Rows are points. Before rounding, the points of a table are all equally far from one centre. They may lie mostly on one side of it. Write the centre, to within rounding.

Points (7 x 2)
[[-19 -52]
 [ 26 -60]
 [-15 -54]
 [-39 -23]
 [-27 -45]
 [-40   4]
 [-31 -39]]
Centre: [12 -8]

Points (18 x 11)
[[ -7 -19  59  34  12 -12  15  13  -1   9  -2]
 [-13 -11  21  37   8  -9  18 -19   6 -15 -20]
 [-21 -35  30  39   9   2  20  -4  29   2  26]
 [  9 -23  58  14  30 -17  25   1 -20   1   2]
 [ -1 -23  32  40 -18 -15  32   8 -21  16  -7]
 [-14 -11  38  44   1  22  37  -7  -3   4 -17]
 [ 10   9  30  45  21  -9  20  -7  -6  27 -24]
 [ -8 -38  23  41  12   2  13   0  26  22  -1]
 [  1 -13  41  28   3  -5  14 -34   8 -20   7]
 [ -7 -26  38  30  38   1  23 -28   8   2  -3]
 [ -5 -10   5  60 -11 -11  37   3  -5   3  -9]
 [ -7 -24  25   9  22 -38  45 -24  -4  11  14]
 [ 11   3  25  40 -33  -1  18  33   3   6   3]
 [-19 -18  34  34  -3  18   3  23   0  35  -1]
 [ 14 -36  46  17   1   4  42 -23  -9  11  -3]
 [  0 -20  27  58  23  -1  25 -14  28   5  21]
 [  4   1  13  42  -3   6  17   0  24  25 -25]
 [-15 -24  34   2 -12 -23  29  -2 -10  15 -12]]
Centre: [ 6 -1 10 13 13  6 25  5 -4  8 20]

Points (27 x 24)
[[ -7   2   3   3  11  -4  18  -8   1  -4  22 -28 -32  -8 -36 -39 -14  30
  -25 -22 -11 -38  34  -8]
 [ 11 -25   4  -4  14 -20  30  -2  -7   8  21 -19 -38  -8 -22 -22 -17  14
  -33 -10 -15  -9  38   1]
 [ 15 -16 -11   2  -3 -41  13  17  14  12   4 -31 -45 -35 -15 -26  -1   7
    7 -14   3 -14  35  -1]
 [-16 -26  10  -7  14 -13  26  -5  11  -4   2 -33 -18  -9 -10 -52 -18  13
  -29 -24 -19  -7  43   3]
 [-15 -20 -14  18  22  -5  27   3   6   8   5   0 -12 -23 -38 -23  -4  27
   17 -35  -6 -11  10  22]
 [  3  -6  -4  10  43 -15   8  -3  15  -6  17  -4 -15 -27 -38 -27 -35  30
  -12 -14   5  -7  14   3]
 [ -2 -24 -10   8  22 -13   4   8  -1  32  31  -6 -28 -16 -33  -6 -25   6
  -10 -37 -28  -1  51 -18]
 [-13   2 -31  -5  27 -13  33  -8 -21  -4  26 -23 -24 -18 -27 -43 -21  15
  -17 -29   4 -13  35   0]
 [  9  11 -14 -15  24 -21   0  12 -12 -24  27 -38 -21 -24 -15 -20 -24  34
   -7 -25   4 -17  33  13]
 [ -4 -24 -16   5   4 -27  32  -3  19 -18  13 -28 -12 -18 -30 -38 -42  25
   -9 -22 -16 -12  36   4]
 [ 14   0 -12 -13   7 -12  17  14  16  -9  22 -16 -38   1 -21 -60 -21  14
   14 -20 -34   1  19 -20]
 [  0 -25   3   6  26 -23   0   1  14  -7  36 -25 -26 -19 -12 -36 -25  15
  -17 -38 -18  -5   0   3]
 [ -8  -7 -10   3  27 -23  28  -7  17 -10  23 -35 -32 -24 -30 -20 -33  21
   -1 -25   6 -17  32   5]
 [-18 -13  -3  -4  11 -15  37  18  16  11  20 -14 -29   0 -42 -14 -27  21
   -3 -21 -19 -13  35  15]
 [-12   0  -1  12   6 -33  -1 -22  22 -10  18 -18 -41  -7  -8 -51 -37  24
   -6 -11  -7   5  24 -23]
 [  0  -7 -16  -6  21 -17  31  15   6  -2  16 -45 -27 -13 -26 -25 -36  22
  -10 -44 -11 -10  38   6]
 [  7 -20 -17  -4  20 -14  15   8  30  14  22  -8 -15 -22 -34 -29   8  26
   -1 -14  -8 -20  52 -11]
 [-17  -2 -12  10  23   8  34 -15  19  -2  26 -31 -22 -20 -26 -29 -21  28
  -18  -5  -6 -13  40  24]
 [-23   9  -1   8  36 -37  20  10   7 -17  21 -33 -41  -5 -24 -18  -7  14
  -13 -30 -23  -1  17  -8]
 [  1 -29 -10  20  15 -16  24  21  21  -1  28 -22 -34 -23 -31 -10  -2  21
   -2 -23 -21 -14  42   5]
 [-20  -8  21  -6  26 -30   1  -1   8   0  -2 -23 -50 -11 -17 -21 -20  -9
    6 -39 -10  -2  37  -1]
 [-25  -5 -10 -18  12 -17  18   0  22 -20  21 -25 -37 -21 -24 -41 -35  33
  -11 -21 -15 -12  36   3]
 [ -6  -3   0  18  29 -31  12  19   9 -21  23 -27 -45 -24 -18 -27 -23  19
   -9  -8  -7 -21  46  10]
 [  5 -13 -27  -5  24 -23  38   1  16  -5  16 -27 -28 -11 -28 -38 -12   5
   -3 -17  12 -11  42  -4]
 [  8 -22 -19  13  20 -31  23  -3  13  -3  23 -22 -24 -34 -35 -14 -11  20
  -26 -15 -22 -11  52  -7]
 [-10 -12  -7  15  26 -14  17  13  34   7  27 -42 -33 -23 -24  -8 -36  23
   -8 -14 -10  -3  34  11]
 [ 14  12  -2  -3  21 -30  13  15  -2 -17  25 -35 -36  -2 -16 -48  -6  17
    5 -24 -31 -12  41  10]]
Centre: [ -8   8 -22   7   6  -7   0   0   6   2   2  -9 -13 -14   1 -16 -16   3
  -4 -14 -24  -9  26  -1]

Points (31 x 24)
[[ -4   4 -16  11 -26  12 -14  38 -30 -21 -13  -1  23  -7  19 -25  -8   5
    3 -18  -8   0  25 -27]
 [-13   2  -8  18 -36   4   2  19 -28 -26   1  11   4  21   3 -22 -16  22
   20  -2 -20 -23  47  -6]
 [ 13  -7  -7  18 -18  19   0  15 -19 -13 -14 -20   7   9  12 -40 -12   3
   -9  16  -8 -13  58  -1]
 [ -5   8 -20  19 -41   4  -3  37 -17 -20 -16 -18   1   7  19 -10 -32  16
    3 -14 -29  -3  25 -26]
 [  8 -16  -8  28  -6  -4 -21  31 -25 -23 -12   1 -12  13  18 -17 -14  10
    6   4 -38 -19  46   3]
 [-11   7 -13  35 -11  15   1  45   0 -42 -21 -11  13  21  17 -11 -14  18
   28 -15 -20   5  20   6]
 [ 13  15 -12  15 -12  17   4  29 -13 -21 -39 -19  -2  24  19 -15 -17   7
   18 -10 -20 -24  43 -12]
 [  8   1  -5  27 -19   3  -7  52   0 -29 -31 -34  16   6  22 -30  -8  19
    4   1 -16 -17  29   7]
 [ 13 -12   1  18 -19  11 -15  32 -22 -26 -19 -16   7  11  16  -1 -17  -6
   35 -18 -27   4  54 -10]
 [ -1   8   9  22 -36  -1 -33  21 -13 -40   4   1  -3   7  18  -4  -1   4
   14 -19  -4   4  42   3]
 [-18  -3  15  26 -10  12   3  21 -19 -32 -13 -20  14  12   5 -25 -17   8
   30  27 -27  -9  40   3]
 [ -8  -3 -20  21 -16  14 -10  38  -6 -22 -20  -1  10  20  27 -36 -21  18
   31 -16 -23   7  37   3]
 [ -6  12 -19  23   3  14 -15  31 -21 -21 -11   8  15  18   9   5  -1  29
    2 -20 -26  11  38  -6]
 [ 14  -9  -2  15 -13  26 -12  36 -21 -10 -10 -16  28   7  18  -6 -13  24
   20   4   3 -19  60   1]
 [  3  -7   0   8 -18   8  10  47 -27 -35  -9 -29  14  21  14  -2   2  23
   31 -12 -15 -16  34   3]
 [  9 -11 -10  47 -40  19   6  35 -26 -17  -2 -17   3  10   9  -7 -12  31
   32  -9  -8  -8  35  -2]
 [ -8 -15  -8  18 -27  19  23  30 -14 -33   8   2   9   5  25 -19 -11  20
   -1 -10 -12  -2  47   1]
 [ 12  -1 -17  32 -24  17 -26  43 -15 -23 -23  -7 -11  -9  16  -9 -14  13
    5  -4 -29 -19  29  -6]
 [ -6  -8  -7  27 -23  16  -4  31 -27 -37 -14 -15  21   7  27 -18 -22  -6
   24  -2 -25  -7  38 -13]
 [  8   0   4  26 -20   4  -7  17  -9 -38  -5 -20   0  11  24 -17 -11  20
   26 -24   0  -8  46 -15]
 [ -5 -13 -15  31 -23  -3 -11  32 -40 -31  -3 -14  -1   7  27  -9  -3   3
   23  -6  -2 -24  41  10]
 [ 22   5 -21  35 -26  11 -23  41  -1 -15 -13 -13  -6  35  19 -22  -9  20
   -5  -4 -12   1  27  12]
 [ -1 -27  -5  23 -33 -12  13  22  -2 -26 -19 -18   3   7   1 -27 -24  18
   18  -1 -39 -10  36  -2]
 [ -9 -14  -2  11 -32  -5   0  17 -26  -7   3  -4  10  -4   2 -16  -4  38
   27 -13 -19 -18  50 -14]
 [ 19  -5  12  14   5  18  -1  12 -27 -23  -2  -4  27  18  14 -21 -19  13
   34 -16 -23 -31  35   2]
 [ -4  15  11  13 -31 -16 -18  39 -10 -22  -8 -19  18  -2   6 -35 -26   2
   -1 -29 -16 -28  21  -7]
 [  1 -11  -4  19 -32  19  26  39 -25 -10 -19 -13  -2  28  -4 -19 -20  10
   17 -18  -8 -10   0   0]
 [-10  17  -7  24 -12  24  -5  42 -16 -40 -19 -14   6  22  16 -23 -17  15
   23 -14 -25   2  40   3]
 [  2   0 -13  23 -20   7 -11  21  -7 -33 -13 -12 -13  22  28   0 -31  -1
    7   2 -13 -17  36 -16]
 [ 10 -15  -2  27 -10  17 -13  22  -7 -36 -12 -24  -8  20  -4 -13 -13  -5
   26 -13 -28 -21  38  -2]
 [ -8  -4   9  33 -16  11   3  44 -33  -6   2 -33 -29  12  25  -4  -4  -3
   19  -5 -27   8  24  10]]
Centre: [  8  11  -4  16 -14  -2   3  23  -9  -1   0 -11  10   0   6  -7 -14   2
  14  -3 -14  -1  23  15]
